Rows are points. Two turns around zero, p and q, are shown by what they do to some points. Write where each new point lands after one turn and then the other. Backwards means that the second turn is done in reverse. Each puzzle has new turns, and all numbers are rounded.

Turn p:
[-.35 -.33 .03] -> [.43 -.04 .21]
[.15 .37 -.14] -> [-.31 -.16 -.23]
[-.05 .25 .12] -> [-.21 -.17 .10]
[.25 -.30 -.01] -> [.10 .37 -.07]
Turn q:
[.09 -.20 -.60] -> [-.22 -.58 -.14]
[.16 -.05 .19] -> [.24 .07 -.03]
[-.19 .01 .24] -> [.02 .22 .21]
[-.07 .24 .17] -> [-.05 .30 -.04]
Where do these land?
q, then p backwards: [.17 .02 -.08] -> [-.02 .04 -.18]
q, then p: [.24 -.01 .31] -> [-.29 .13 -.23]
p, then q: [.28 .19 .21] -> [-.26 .21 .22]
q, then p backwards: [-.13 -.22 -.23] -> [-.21 .25 .11]
p, then q: [-.56 .02 -.20] -> [.48 -.35 .02]

Turn p:
[-.01 -.02 .24 .12] -> [-.07 .18 -.04 .19]
[.10 -.25 -.12 -.18] -> [.08 -.06 .32 -.09]
[.39 .10 .11 .36] -> [.10 .49 -.18 -.14]
[-.14 .31 .30 .25] -> [-.18 .15 -.41 .22]
[-.22 -.14 -.36 .00] -> [.29 -.33 .04 -.01]
[-.13 .00 -.16 -.55] -> [-.24 -.44 .26 -.16]
Turn q:
[-.10 .22 -.02 .38] -> [-.18 -.38 .12 -.11]
[-.09 -.14 .30 -.19] -> [.07 .31 .09 -.21]
[.22 -.17 .00 .37] -> [.01 -.16 .37 .23]
[.35 .11 -.18 -.03] -> [-.17 .00 -.09 .36]
[-.10 .30 -.31 -.29] -> [-.07 -.06 -.52 .01]
[-.27 -.33 .21 -.23] -> [.34 .29 .05 -.28]
Where do these land?
p, then q: [.02 -.24 .31 .22] -> [-.35 -.25 .14 -.05]
p, then q: [-.37 .18 .12 -.45] -> [.51 -.10 .19 -.29]
q, then p: [-.20 .33 .11 -.24] -> [-.05 -.44 .03 -.14]
q, then p backwards: [-.01 -.10 -.21 .05] -> [-.18 -.07 -.10 .09]
q, then p: [.16 -.11 -.08 .40] -> [.07 .29 .11 .33]
p, then q backwards: [.40 -.07 -.25 .03] -> [-.32 -.19 .29 -.08]

Turn p:
[-.14 .20 .01 .15 -.03 -.09 -.14 .29] -> [-.11 -.05 .12 -.14 .14 -.14 .23 .24]
[.03 -.06 -.12 .09 .21 -.24 -.08 -.18] -> [-.02 -.16 -.02 .08 -.01 -.04 -.32 .17]
[.04 .33 -.06 -.10 -.19 -.13 -.19 -.01] -> [.04 .12 -.07 -.27 -.07 .10 .07 .31]
[.36 -.11 -.28 .07 -.18 .04 .40 .17] -> [.23 -.27 -.01 -.25 -.30 -.18 .05 -.37]
[-.06 -.19 -.10 -.31 .16 .10 .00 -.01] -> [-.27 .11 -.16 .06 -.06 .01 -.14 -.21]
[-.11 -.09 .16 -.24 .10 -.23 .28 .01] -> [.06 .13 -.16 -.08 .30 -.14 -.22 -.20]
[.18 -.20 .18 .02 -.12 .08 -.14 .03] -> [.10 .20 .12 .18 -.18 -.11 .06 -.03]
[-.02 .20 .08 .07 .36 .24 .08 -.11] -> [-.14 -.09 .27 .02 .17 .33 -.11 -.10]
[-.37 .31 .02 -.27 -.37 -.04 -.48 -.01] -> [-.17 .37 -.33 -.10 .04 .16 .34 .50]
[.09 -.39 .09 .51 .06 .29 .28 -.18] -> [.28 -.36 .23 .50 -.04 .02 .04 -.33]
Turn q:
[.29 .24 -.09 -.06 -.03 .03 .19 -.12] -> [.01 -.10 -.23 .36 .06 -.07 .06 -.02]
[-.02 .03 .24 -.19 -.17 -.03 .21 -.20] -> [.02 -.13 -.17 .02 .31 .25 -.03 .01]
[-.25 .24 -.05 .02 -.19 -.19 -.25 .30] -> [.11 .08 .12 -.25 .14 -.35 -.13 -.30]
[.21 -.12 -.10 .18 .24 -.25 .15 -.14] -> [-.37 .12 .08 .26 -.04 .04 .17 .08]
[.29 .36 -.10 .17 .32 .08 -.14 -.18] -> [.08 .05 .07 .43 -.02 -.34 .09 .30]
[.29 .05 .22 .03 -.14 .05 -.35 .08] -> [.37 .26 -.03 -.01 .06 -.06 .27 -.01]
[-.06 -.21 .29 -.06 .32 .32 .24 .16] -> [-.07 -.32 -.09 -.28 -.17 .15 .22 .36]
[-.33 -.08 -.19 .18 -.04 -.15 .15 -.10] -> [-.33 .07 .06 -.08 .00 .02 -.34 -.04]
[-.12 -.27 -.13 .05 -.21 .23 -.36 .31] -> [.28 .20 .07 -.35 -.38 .00 -.08 -.18]
[-.29 -.25 -.09 -.33 -.10 -.09 .15 -.11] -> [-.10 -.23 .12 -.09 .03 .37 -.22 -.20]
Where do these land?
p, then q: [.08 .20 .15 -.10 -.08 .12 .14 -.75] -> [.52 .10 -.24 .23 -.45 -.16 .05 .26]
q, then p backwards: [.26 -.10 -.17 -.22 -.03 .13 -.14 .28] -> [.23 -.16 -.09 .11 -.30 .24 .16 .03]
p, then q: [.33 -.03 -.02 -.02 .15 .09 .18 .28] -> [.11 .02 .08 .03 .38 .30 -.01 .01]
q, then p: [.11 .01 -.03 .04 .16 -.19 -.44 .20] -> [.39 .18 .11 -.18 .25 .03 -.14 -.01]
p, then q: [-.07 .13 -.11 .54 -.21 .05 .01 .02] -> [-.25 .00 -.25 -.15 -.21 .26 .33 -.03]
q, then p: [-.06 -.11 -.09 -.16 .07 -.27 -.06 -.39] -> [-.05 .04 .34 .30 .17 .17 .12 .03]
q, then p: [-.32 .14 -.01 -.16 .09 .04 .15 -.21] -> [-.26 .11 .10 .30 -.05 -.19 -.01 .06]
p, then q: [-.17 -.02 .13 -.05 -.13 -.17 .04 .30] -> [-.27 -.19 .13 .13 .13 -.10 .09 -.08]
p, then q: [-.16 -.22 .16 .13 -.01 .20 .11 .27] -> [-.38 .04 -.03 .08 .19 .08 -.04 .22]
